Every row gives one point. Each copy is the shape, with its points in the same order, turned, moved and blurred by noise. Is it also mirrored, or only turned?

Shape:
[[ 0.44  0.02]
 [-0.18  0.42]
 [-0.28 -0.33]
 [-0.25  0.18]
 [ 0.46  0.36]
 [ 0.25  0.10]]
Copy 1 (6 x 2):
[[ 0.54 -0.13]
 [ 0.10  0.46]
 [-0.26 -0.17]
 [-0.04  0.30]
 [ 0.72  0.15]
 [ 0.40 -0.05]]
Copy 1 is: only turned
Copy 2:
[[-0.32  0.22]
 [-0.05 -0.53]
 [ 0.42  0.07]
 [ 0.13 -0.37]
 [-0.56 -0.09]
 [-0.23  0.00]]
Copy 2 is: only turned

Shape (8 x 4):
[[-0.29  0.56  0.22 -0.01]
 [ 0.75  0.44 -0.15  0.01]
 [ 0.23  0.41  0.23  0.17]
 [-0.22 -0.67  0.23 -0.07]
 [-0.15  0.10 -0.07  0.29]
 [ 0.55  0.46 -0.14 -0.01]
 [ 0.12  0.03 -0.29  0.03]
 [-0.26  0.18 -0.17 -0.04]]
Copy 1 (8 x 4):
[[-0.43  0.29  0.30  0.28]
 [-0.37  0.51 -0.72 -0.04]
 [-0.26  0.59 -0.11  0.10]
 [ 0.66 -0.20  0.14  0.03]
 [-0.17  0.18  0.14 -0.23]
 [-0.42  0.43 -0.52  0.01]
 [-0.14  0.01 -0.25 -0.21]
 [-0.24 -0.07  0.12 -0.04]]
Copy 1 is: mirrored
Copy 2, 8 rows:
[[-0.44 -0.23 -0.53  0.50]
 [ 0.26 -0.45  0.32  0.60]
 [-0.27 -0.18  0.04  0.51]
 [-0.02  0.30 -0.34 -0.52]
 [-0.35 -0.36 -0.18 -0.02]
 [ 0.16 -0.47  0.13  0.59]
 [ 0.08 -0.45 -0.13  0.02]
 [-0.13 -0.41 -0.49  0.09]]
Copy 2 is: only turned
Copy 3, 8 rows:
[[-0.26 -0.06 -0.35  0.50]
 [ 0.76  0.03  0.09  0.43]
 [ 0.09 -0.20  0.00  0.47]
 [-0.31 -0.37  0.06 -0.58]
 [-0.19  0.13  0.15  0.13]
 [ 0.52  0.11 -0.11  0.45]
 [ 0.14  0.26  0.02 -0.06]
 [-0.25  0.22 -0.25  0.01]]
Copy 3 is: mirrored

Shape (11 x 6):
[[ 0.14  0.44 -0.08  0.29  0.63  0.06]
 [-0.41 -0.34 -0.17 -0.54  0.07  0.07]
 [ 0.42  0.39  0.35  0.40 -0.19  0.01]
 [-0.37 -0.12 -0.04  0.26 -0.18 -0.02]
 [-0.14  0.14  0.16 -0.62 -0.05  0.24]
 [-0.03 -0.53 -0.38 -0.20  0.52  0.53]
 [-0.15  0.38 -0.17 -0.34  0.07  0.41]
 [-0.44  0.16 -0.31  0.30 -0.32 -0.21]
 [ 0.30 -0.19 -0.26 -0.03 -0.24 -0.21]
 [-0.15  0.37 -0.09 -0.07 -0.14  0.10]
 [ 0.02 -0.25 -0.45 -0.45  0.48  0.47]]
Copy 1:
[[ 0.37 -0.28 -0.45  0.40  0.34 -0.26]
 [-0.15 -0.08  0.38 -0.42  0.51  0.34]
 [ 0.04  0.37 -0.19  0.54 -0.22 -0.29]
 [ 0.05 -0.09  0.21  0.13 -0.14  0.39]
 [-0.28  0.40 -0.02 -0.16  0.57  0.19]
 [ 0.51 -0.18  0.57 -0.19  0.78 -0.05]
 [ 0.25  0.28 -0.24 -0.16  0.51  0.26]
 [ 0.10 -0.15 -0.04 -0.10 -0.38  0.48]
 [-0.03  0.10  0.21 -0.29 -0.19 -0.27]
 [ 0.07  0.18 -0.26 -0.03  0.10  0.23]
 [ 0.43 -0.07  0.30 -0.38  0.84 -0.09]]
Copy 1 is: only turned
Copy 2:
[[-0.54  0.19  0.22 -0.31  0.21  0.06]
 [-0.02 -0.21 -0.37  0.76  0.31  0.06]
 [ 0.10  0.09 -0.03 -0.50 -0.36 -0.30]
 [-0.12 -0.17 -0.18  0.31 -0.41  0.16]
 [-0.07 -0.15 -0.37  0.39  0.30 -0.53]
 [-0.25  0.40 -0.59  0.40  0.50  0.45]
 [-0.45 -0.18 -0.47  0.15  0.26 -0.32]
 [-0.24 -0.54 -0.15  0.17 -0.44  0.19]
 [ 0.36 -0.30 -0.32 -0.08  0.04  0.23]
 [-0.27 -0.32 -0.27  0.06 -0.06 -0.25]
 [-0.31  0.15 -0.58  0.31  0.70  0.23]]
Copy 2 is: mirrored

Shape, 11 rows:
[[-0.05 -0.09  0.43 -0.56 -0.39  0.10  0.21  0.21]
 [-0.10 -0.54  0.30  0.14  0.48 -0.04 -0.24  0.35]
 [ 0.04  0.05  0.13 -0.55  0.29  0.40  0.13 -0.37]
 [-0.56 -0.31 -0.28  0.09  0.27 -0.22 -0.47  0.35]
 [-0.34 -0.10 -0.24  1.01 -0.03 -0.02  0.45  0.16]
 [ 0.06 -0.54  0.03 -0.01  0.00  0.15 -0.23 -0.15]
 [ 0.50  0.01  0.00  0.10  0.73  0.02 -0.31  0.37]
 [-0.06 -0.11 -0.05 -0.08 -0.16 -0.13  0.16  0.05]
 [ 0.07 -0.16 -0.40 -0.72  0.66 -0.09 -0.04 -0.01]
 [-0.15 -0.13 -0.20 -0.14  0.13  0.06 -0.25  0.11]
 [-0.26  0.30 -0.29 -0.29  0.33 -0.44  0.14 -0.36]]
Copy 1 (11 x 8):
[[ 0.15  0.13 -0.28  0.75  0.17  0.02  0.24  0.04]
 [ 0.42 -0.13  0.06 -0.09 -0.42 -0.60  0.11 -0.15]
 [ 0.54  0.35  0.27  0.14  0.39  0.28  0.18  0.02]
 [ 0.22 -0.06 -0.53 -0.53 -0.27 -0.50  0.12  0.10]
 [-0.75 -0.08  0.22 -0.32 -0.26 -0.47 -0.35  0.55]
 [ 0.07  0.28  0.04 -0.04 -0.29 -0.08  0.36 -0.22]
 [ 0.43 -0.16  0.21 -0.29 -0.03 -0.31 -0.45 -0.68]
 [-0.10  0.05 -0.20  0.11 -0.09  0.08 -0.01  0.13]
 [ 0.87  0.37 -0.21 -0.25 -0.03  0.24 -0.23 -0.15]
 [ 0.20  0.15 -0.26 -0.21  0.02 -0.16  0.10 -0.06]
 [ 0.33 -0.18 -0.19 -0.37  0.12  0.54 -0.19  0.33]]
Copy 1 is: only turned
Copy 2 (11 x 8):
[[ 0.13 -0.25  0.03  0.61 -0.34  0.58  0.07  0.26]
 [ 0.12 -0.10 -0.11  0.48  0.71 -0.14  0.04  0.19]
 [-0.15  0.44 -0.15  0.40 -0.12  0.49 -0.49  0.26]
 [ 0.19 -0.27  0.12 -0.22  0.78  0.14  0.02 -0.07]
 [-0.59  0.12  0.06 -0.18  0.21 -0.30  0.86 -0.18]
 [-0.09 -0.05  0.06  0.14  0.25 -0.01 -0.12  0.63]
 [ 0.43  0.31 -0.45  0.25  0.32 -0.50 -0.22 -0.04]
 [-0.14 -0.19 -0.01  0.08 -0.12  0.15  0.09  0.11]
 [ 0.09  0.01 -0.64  0.00  0.26  0.36 -0.73  0.06]
 [ 0.14  0.02 -0.02 -0.06  0.26  0.21 -0.13  0.16]
 [-0.37 -0.05 -0.06 -0.14 -0.03  0.23 -0.57 -0.42]]
Copy 2 is: only turned
Copy 3, 11 rows:
[[-0.13  0.15  0.59 -0.02  0.11  0.40  0.07 -0.50]
 [ 0.35 -0.26  0.49  0.11 -0.37  0.16  0.43  0.47]
 [ 0.24  0.03 -0.11  0.09 -0.24 -0.01 -0.13 -0.48]
 [-0.07  0.02  0.68  0.17 -0.78 -0.23  0.33  0.48]
 [-0.74 -0.32  0.12 -0.49 -0.22  0.07  0.07  0.79]
 [ 0.28  0.06  0.28 -0.13  0.10 -0.22  0.32  0.17]
 [ 0.11 -0.33 -0.11  0.67 -0.19  0.13  0.74  0.22]
 [-0.25  0.20  0.34 -0.05 -0.02  0.06  0.07  0.12]
 [ 0.30  0.57 -0.15  0.37 -0.59  0.05  0.54 -0.20]
 [-0.04  0.09  0.31  0.22 -0.36 -0.22  0.31  0.13]
 [-0.25  0.43 -0.14  0.42 -0.50  0.02 -0.19  0.12]]
Copy 3 is: only turned
Copy 4, 11 rows:
[[ 0.62  0.30 -0.06  0.42 -0.18  0.02  0.16 -0.22]
 [-0.32  0.18  0.21  0.06  0.04  0.36  0.82 -0.14]
 [ 0.39  0.12  0.35  0.49  0.43 -0.25  0.27  0.38]
 [-0.68  0.18  0.01  0.01  0.07 -0.28  0.53 -0.40]
 [-0.66  0.44  0.10 -0.60 -0.24  0.24 -0.28  0.30]
 [-0.14  0.05 -0.04  0.22  0.49  0.26  0.26 -0.10]
 [-0.31 -0.56  0.43  0.19 -0.12  0.22  0.73  0.29]
 [-0.06  0.18  0.06  0.28 -0.07  0.03 -0.06 -0.06]
 [-0.32 -0.07  0.26  0.96  0.15 -0.41  0.52  0.21]
 [-0.24  0.00  0.02  0.18  0.16 -0.22  0.32 -0.09]
 [-0.30  0.16  0.66  0.53  0.06 -0.50 -0.13  0.00]]
Copy 4 is: only turned

Shape (14 x 11):
[[-0.29  0.95  0.36  0.14  0.30  0.41  0.22  0.38  0.79 -0.17 -0.25]
 [-0.06 -0.07  0.17 -0.08 -0.71 -0.17  0.29  0.36  0.19  0.00  0.05]
 [ 0.18  0.09  0.29  0.16  0.23 -0.42  0.34  0.09 -0.06  0.08 -0.17]
 [ 0.10 -0.08  0.16  0.01  0.19 -0.45  0.20 -0.17  0.13 -0.48  0.28]
 [-0.40  0.38  0.16 -0.06  0.23 -0.23 -0.10  0.23 -0.07 -0.38 -0.14]
 [ 0.54 -0.24  0.15  0.14  0.31 -0.12  0.19 -0.11  0.02  0.30  0.69]
 [-0.12  0.06  0.10  0.23  0.02  0.13  0.36 -0.07 -0.17 -0.45  0.40]
 [ 0.20  0.26  0.18  0.19 -0.27  0.29 -0.03 -0.48  0.40 -0.37  0.24]
 [ 0.50  0.02  0.56 -0.07 -0.35  0.12 -0.21  0.29 -0.13 -0.12 -0.01]
 [ 0.21 -0.21  0.08  0.04 -0.27 -0.43  0.33  0.16 -0.11 -0.22 -0.27]
 [-0.24 -0.16  0.30 -0.43  0.21  0.92  0.20 -0.07  0.20 -0.18 -0.26]
 [ 0.08 -0.08  0.47  0.20 -0.05 -0.15 -0.20 -0.16  0.05  0.92 -0.10]
 [-0.41  0.04  0.75  0.15 -0.69 -0.39  0.14  0.12  0.11 -0.17 -0.08]
 [ 0.09 -0.25  0.28  0.34  0.27  0.31 -0.42 -0.07  0.21 -0.38 -0.22]]
Copy 1:
[[-0.35  0.48 -0.03  0.49 -0.55 -0.27 -0.43 -0.51  0.59  0.40  0.38]
 [ 0.04 -0.05  0.07  0.22  0.40 -0.26  0.20 -0.20  0.35 -0.39 -0.30]
 [-0.05  0.29 -0.11 -0.14 -0.41 -0.09  0.74 -0.22  0.21 -0.25 -0.11]
 [ 0.21  0.37 -0.14  0.07 -0.18  0.31  0.48 -0.17  0.07  0.00 -0.58]
 [ 0.37 -0.01 -0.03  0.22 -0.33 -0.16  0.32 -0.24  0.07  0.40 -0.07]
 [-0.62  0.34 -0.03 -0.33 -0.15  0.41  0.54  0.27 -0.05 -0.24 -0.56]
 [ 0.15  0.28  0.16 -0.05 -0.01  0.01  0.20  0.28  0.37  0.27 -0.57]
 [ 0.00  0.55  0.03 -0.21  0.23  0.28 -0.38 -0.05  0.08  0.07 -0.29]
 [ 0.03  0.28  0.53  0.00  0.32 -0.03  0.33 -0.10 -0.17 -0.25  0.18]
 [ 0.36  0.16 -0.11  0.05  0.23 -0.03  0.72 -0.25  0.37 -0.33 -0.19]
 [-0.10 -0.22  0.42  0.13 -0.02  0.60 -0.12 -0.05  0.74  0.31  0.36]
 [-0.40 -0.26 -0.05 -0.56 -0.34 -0.08  0.13  0.00 -0.15 -0.70  0.14]
 [ 0.61  0.05  0.30  0.16 -0.14 -0.44  0.04 -0.30  0.17 -0.63 -0.37]
 [ 0.24  0.36 -0.08  0.10 -0.11  0.51  0.11  0.32 -0.07  0.03  0.44]]
Copy 1 is: only turned
Copy 2:
[[-0.54 -0.33  0.86  0.55  0.41 -0.25  0.59  0.00 -0.16  0.33 -0.39]
 [-0.07  0.00 -0.52  0.52  0.00 -0.04  0.26 -0.30 -0.14  0.68 -0.27]
 [ 0.24  0.35  0.15  0.33 -0.34 -0.10  0.50 -0.17 -0.07  0.20 -0.06]
 [ 0.17 -0.15 -0.15  0.54 -0.27 -0.06  0.38 -0.13  0.27 -0.09  0.27]
 [ 0.12 -0.21  0.17  0.40  0.03 -0.25  0.44  0.49 -0.20  0.19  0.04]
 [-0.02  0.20 -0.22  0.38 -0.61 -0.10 -0.05 -0.63 -0.04 -0.46 -0.10]
 [-0.11 -0.09 -0.37  0.18  0.12 -0.13  0.53 -0.06  0.06 -0.27 -0.02]
 [-0.41 -0.03 -0.11  0.68  0.41  0.35  0.07 -0.22  0.22 -0.13  0.00]
 [-0.33  0.58 -0.33  0.74  0.00 -0.14  0.03 -0.05 -0.40  0.27  0.06]
 [ 0.30  0.35 -0.31  0.29 -0.12 -0.02  0.41 -0.28 -0.09  0.56  0.16]
 [-0.96  0.01  0.03 -0.16  0.14 -0.29 -0.05  0.23  0.29  0.30  0.06]
 [ 0.14  0.62  0.13  0.30 -0.38  0.11 -0.41 -0.10 -0.03  0.16 -0.78]
 [ 0.15  0.24 -0.50  0.81  0.13 -0.01  0.54  0.21  0.18  0.63 -0.51]
 [-0.08  0.32  0.15  0.47  0.39 -0.41 -0.23  0.09  0.29  0.02  0.19]]
Copy 2 is: mirrored
Copy 3, 14 rows:
[[ 0.58  0.59  0.44 -0.58  0.87 -0.17 -0.59 -0.21  0.06 -0.03 -0.62]
 [ 0.32  0.05 -0.19  0.05 -0.12  0.31 -0.07 -0.67  0.27  0.09 -0.19]
 [ 0.36 -0.15 -0.38 -0.14  0.18  0.00 -0.41  0.11 -0.19  0.04  0.04]
 [ 0.50  0.10 -0.13 -0.55 -0.25  0.15  0.02  0.13 -0.31  0.22  0.06]
 [ 0.31  0.27  0.20 -0.31  0.49  0.01  0.01 -0.05 -0.15  0.18  0.29]
 [-0.26 -0.22 -0.33 -0.56 -0.56  0.14 -0.51  0.17 -0.33  0.15 -0.20]
 [ 0.24  0.39  0.09 -0.50 -0.30  0.49 -0.30  0.02 -0.06 -0.10  0.16]
 [ 0.35  0.59 -0.01 -0.58 -0.46 -0.35 -0.15 -0.20 -0.02 -0.31 -0.21]
 [-0.08  0.41 -0.59 -0.02  0.02 -0.08 -0.12 -0.50 -0.31 -0.19 -0.14]
 [ 0.46 -0.02 -0.46  0.19 -0.06  0.26  0.02 -0.03 -0.04 -0.05  0.03]
 [ 0.18  0.86  0.60  0.35 -0.12  0.12 -0.51 -0.04 -0.43 -0.06 -0.41]
 [-0.16 -0.49 -0.04  0.11 -0.16 -0.60 -0.70 -0.32 -0.16 -0.04 -0.05]
 [ 0.75 -0.01 -0.17 -0.11  0.00  0.01 -0.06 -0.98 -0.08  0.08  0.22]
 [ 0.13  0.30  0.23 -0.12 -0.06 -0.13 -0.06 -0.02 -0.67 -0.64 -0.09]]
Copy 3 is: mirrored
